Every row gives one point. The last column is the point's height on a tilted bowl or saddle (a function of degree 2), plus a little noise. Along how many of its main directions does it bend up, bend down or stay straight?

Points, 11 rows:
[[ 49  78 -90]
 [ 36  -6 -18]
 [ -6  34 -24]
 [-38   2 -16]
 [ -4   7 -16]
 [ 33  -8 -18]
 [-18  83 -60]
 [-41 -16 -22]
 [ 35 -16 -18]
 [ 44  52 -54]
 [-81  -1 -21]]
Directions: 0 up, 1 down, 1 straight

Points:
[[ 25  42  66   8]
 [ -8  36  30  13]
 [-58 -26 -19  27]
 [ 32  33  65   4]
 [-62  -4  -3  26]
 [ 22 -41 -21  19]
 [ 28 -48  31   6]
 [ 59   1 -11  30]
 [  6 -17 -32  -3]
 [-22   5 -10   2]
 [ 55  38  33  42]
 [-51  95  25  95]
 [-31 -14  36  -6]
 [-12  40  -3  13]
 [ 21  13  -4   7]
 [-13  13  13   4]
 [ 52 -39  16  30]]
Directions: 2 up, 1 down, 0 straight

Points, 24 rows:
[[-13 -17  61   2  34]
 [-15  14 -25 -80  19]
 [ 22   1 -94   6  82]
 [ 24  -6 -19  33  14]
 [ 59  -6 -22  30 -16]
 [ 46  37  14  71 -16]
 [-60  86 -17  24  81]
 [-28  66  27  90  54]
 [-12 -26  62  -5  43]
 [-56   3 -32  19 -17]
 [-38  -8  88  -1  51]
 [-30 -21 -40 -59  12]
 [-75 -64  39 -41  14]
 [  5  59 -20 -55  50]
 [ 18 -48 -40  35  51]
 [-23 -32   2 -13  19]
 [ 29 -48  52 -19  46]
 [  5 -53  -5  23  44]
 [ -8  -4  -3 -36  14]
 [ 75  44  15  65 -63]
 [-56 -67 -11  -4   9]
 [-22  -4 -24  34  13]
 [ 37  32 -28  17  17]
 [-19 -49  -2  37  31]]
Directions: 2 up, 1 down, 1 straight

Points:
[[ 15 -35  21 -15 -17  24   5  12 -15]
 [ 17  21  75   8 -48  14 -14  22 -77]
 [ 30  36  17 -10  31  15 -47 -30 -35]
 [ 13 -20  36 -40 -49  29  24  28 -53]
 [ 11  -8  33  60  46  38  30 -11 -75]
 [ -8  22 -14  11  43  31  13 -60 -61]
 [-20  22  29  32 -17  -7  12 -68 -62]
 [  0  16  13  -6  12 -29  -6   9   5]
 [  4  18 -15 -13   3  47  -2  12  -5]
 [ 39 -62 -53 -46   0  22  -7 -53 -85]
 [ 11  15  12  -1 -10 -12  -5  13   4]
 [-29  -9   1 -16  -4  10 -43   3  -8]
 [ 17 -13  44  13 -20 -29  12  23 -14]
 [ 22  18  -3  36 -29 -20  38 -29 -30]
 [ -1 -19 -58   8 -16  -4 -30   9 -24]
 [  5 -16   9 -22 -59  10  13  38 -49]
 [ 19  39  32  -5 -23  54 -26  12 -50]
 [-20  14 -47  29  20  49 -18 -16 -33]
 [ 95  27  -3 -25   6   7   4 -17 -73]
 [ 34  13  24 -69  20 -18  11   3 -51]
 [-21  12 -10  17 -37   7  29  13 -15]
 [ -5 -48  40  -7  24   4  -2 -42 -58]
 [-10 -26 -21  64 -11  49 -44   9 -71]
 [  9  11  38   0  29 -34 -20  28 -18]
 [ -6   6   4  -3  60 -25  -8 -12 -35]
 [-25 -26  -7   5  21  -7 -15  17 -17]
 [  6 -21  53  11  33  36  -5  -1 -44]
 [-59  -6   4   8 -15  12 -10  -5 -24]
 [-17 -27  17  -9 -13 -42 -23  -8 -20]
 [ 34  47   3   0 -14  -9 -37  12 -23]
 [ 34  70 -35  -6  -6 -51  -6  -1 -44]
 [ 20   4  -1  13  86 -30  -8 -19 -77]
 [  5 -14   2 -35  -4 -27  49   5  -5]
 [-21 -10  11  35  13  -6 -11   9 -17]
 [ 31  20  20  36  17   2 -28  -7 -28]
 [  6   0 -45   8   2  84  22 -55 -39]
 [ -9   9  11  -5  31 -59  19  -3  -3]
 [-32  -9 -13  31  21 -11   1  25 -25]
 [-15 -46   1  19  10 -10  19 -25 -26]
 [-11  15 -18 -12  19  18 -30  20 -12]
 [ 10  17 -29 -22 -35   4  28  31 -24]
 [-31  34 -30  12 -12  -6  23  -9 -23]
 [ 24 -12 -26 -21  28 -12 -31 -23 -18]
 [-34 -17 -28 -52  25  11  25  36 -40]
 [  8  53 -11  -7 -21  25  -3   4 -32]
 [  3 -11 -16   9 -22 -21  19   1  -1]
 [-24 -23  -5  45  49  57 -18 -19 -70]
 [-17  -3 -40 -33  -2  -2  35  22 -12]
 [ 16  25  21 -32   8 -20  12  -4  -9]
 [-68 -18 -13  47 -16  21 -10  25 -65]
 [-24 -17  11 -28 -26   3   0  -3 -15]
 [  4  17   6 -19 -24 -18  -4   9  -4]
 [-45 -22  -4  25   1   7   4 -23 -23]
 [-27 -22  39  18  -8  21 -12  28 -34]
 [-14 -17 -27  22  21   5  27   5  -6]
 [ 59 -15 -37 -19  22  59  26  -4 -30]
 [ 37   4  32  15   8  41 -26 -26 -37]
 [ 51 -44 -64   9 -28 -18  32   2 -76]
 [-17   1 -18 -25 -21  13  52  21  -4]
 [ 32 -17  18 -10  13   9 -27  21 -20]
 [-22 -71 -41   1  19   4  -1  20 -56]
 [ 13  15  60 -34  36 -28  34  32 -35]
 [ 72  19 -10 -45  22  -6 -44   6 -56]
 [-16 -26   1   7 -14  40  -9 -16  -4]]
Directions: 0 up, 6 down, 2 straight

Points (73 x 9):
[[ -7 -22  10 -68  22 -23  19 -14  30]
 [-29 -61  36 -25   9  19  30 -12  30]
 [  6 -21 -69 -38 -42 -26  -9   7  33]
 [ 13 -48 -32  20  10   9 -31 -38  10]
 [-15  11  -5  42  -5 -79 -17  29  32]
 [-45  84  11  13 -53  15  39  19  45]
 [ 34  12 -10   6  15   2  13 -27   4]
 [ 36  -8   7  15  -3  -6 -14  35  13]
 [ 22  -6 -95 -23  16  -2  18  -3  29]
 [ 48   2  84 -77  53 -45  49  16  95]
 [ 12  27   3 -11  47 -11  21 -26  13]
 [ 31  32 -72 -43  24  25 -38  19  31]
 [ 10  24 -33   5  75  20 -40  10  18]
 [ 26 -23 -14 -34  35  22 -19  17  18]
 [-11  40   9  53 -46  74  15   3  53]
 [ 35 -53 -55 -72  32  -6  -7 -42  31]
 [ -4 -35 -19  16 -24 -36 -12  -8  13]
 [ -8  44 -46 -38  53  34 -57 -34  35]
 [  0 -19   1  34 -27   8  -4 -27  11]
 [ 60   7  -2   9  18 -30  27 -22   8]
 [  7 -41   5  52 -41 -27 -30 -56  33]
 [-43 -25  48  25 -38   1  -1 -69  29]
 [ -1 -37  70 -53  38  -9 -25 -22  42]
 [ 37  20  26  27   2   8  10 -55  21]
 [  2  18 -30  -3   2  15  14  -1  12]
 [ 15  35  62   7  20  18 -13  23  41]
 [-12 -31  -7  47  -3 -33   8  30  19]
 [ 32   8 -37  -3 -16  27  11  30  16]
 [ 25   3   0 -32  18  47 -26  35  33]
 [ -4  11  32  25 -25 -35  18 -15  14]
 [ -8   0 -52  29 -51  -4  27 -14  23]
 [ 32   5  -2 -53  -7  63  23   0  42]
 [-55  11  23   4  -6  15  70  10  36]
 [-26 -40  22   6  25 -17  29  25  21]
 [-47  23  15 -61 -42  16  34  29  43]
 [ 38  16  20  16 -33 -32  15   5  13]
 [ 13 -10 -36  60  29  33 -31 -71  19]
 [  0  10  22  -9  19  33  -1 -17  18]
 [  1  27 -15  28 -17 -34  40  20  17]
 [ 18  -2 -19 -14  11 -78 -54  19  35]
 [-30 -23  -7  71 -35  40  50 -19  43]
 [-16 -28   4  -6  28 -58  14  38  28]
 [ 27 -52  14 -28  -2  55 -46  54  60]
 [ -2 -10  -2  58 -11   8 -26  -3  15]
 [ 53  18 -36 -49 -66  35 -46  23  43]
 [ 31  27 -35 -35   1 -18 -36 -58  17]
 [  9  80   0  12 -41 -46 -52  59  58]
 [-52  39  48  38   5  30 -26  -8  37]
 [-63   0  43 -34 -37 -75  -2 -32  43]
 [ 13   7  27  53  31 -20  14 -14  17]
 [ 52  17   6  -7   6 -47  -9  59  27]
 [-18  23 -20  -5 -23 -24 -40 -15  18]
 [-23 -86 -49  -4  42  -8   6  31  44]
 [-16  35 -11 -25   4  -3  16  12  20]
 [  4  -7 -36 -16  67  39 -16  19  26]
 [-42 -35  24   9  25 -31  14  -1  10]
 [ -4  11 -46 -51   5  60 -16  10  45]
 [-15  32  32  39  49  17 -20 -63  24]
 [ 17 -18 -34   0  36 -35 -33  -3   4]
 [ -1 -27   4   2  33 -24   8  17  11]
 [-15  -8 -17 -17 -77 -52  45 -24  34]
 [ 60  15 -41 -33 -58 -20   9   3  14]
 [-53  50   1  29   8  23  -6  43  42]
 [ -2 -15  52  16   9 -21  52 -18  28]
 [ 23   7  -5   1  52  16 -43 -19   4]
 [-42   1  10 -10 -56  39 -68 -28  52]
 [-10 -13  -1 -12  -8 -27  23  22  13]
 [-56   6   9  13 -40 -27 -23   4  16]
 [ 49 -52  14  24  35  10 -56  31  34]
 [ 64 -15  71 -33 -11  58 -41 -49  74]
 [ 11  27  34  15 -18  13 -18  -9  20]
 [-24  44  65  38 -24  20  42 -23  46]
 [-17 -23  31 -30  -7 -24 -14 -62  23]]
Directions: 6 up, 0 down, 2 straight
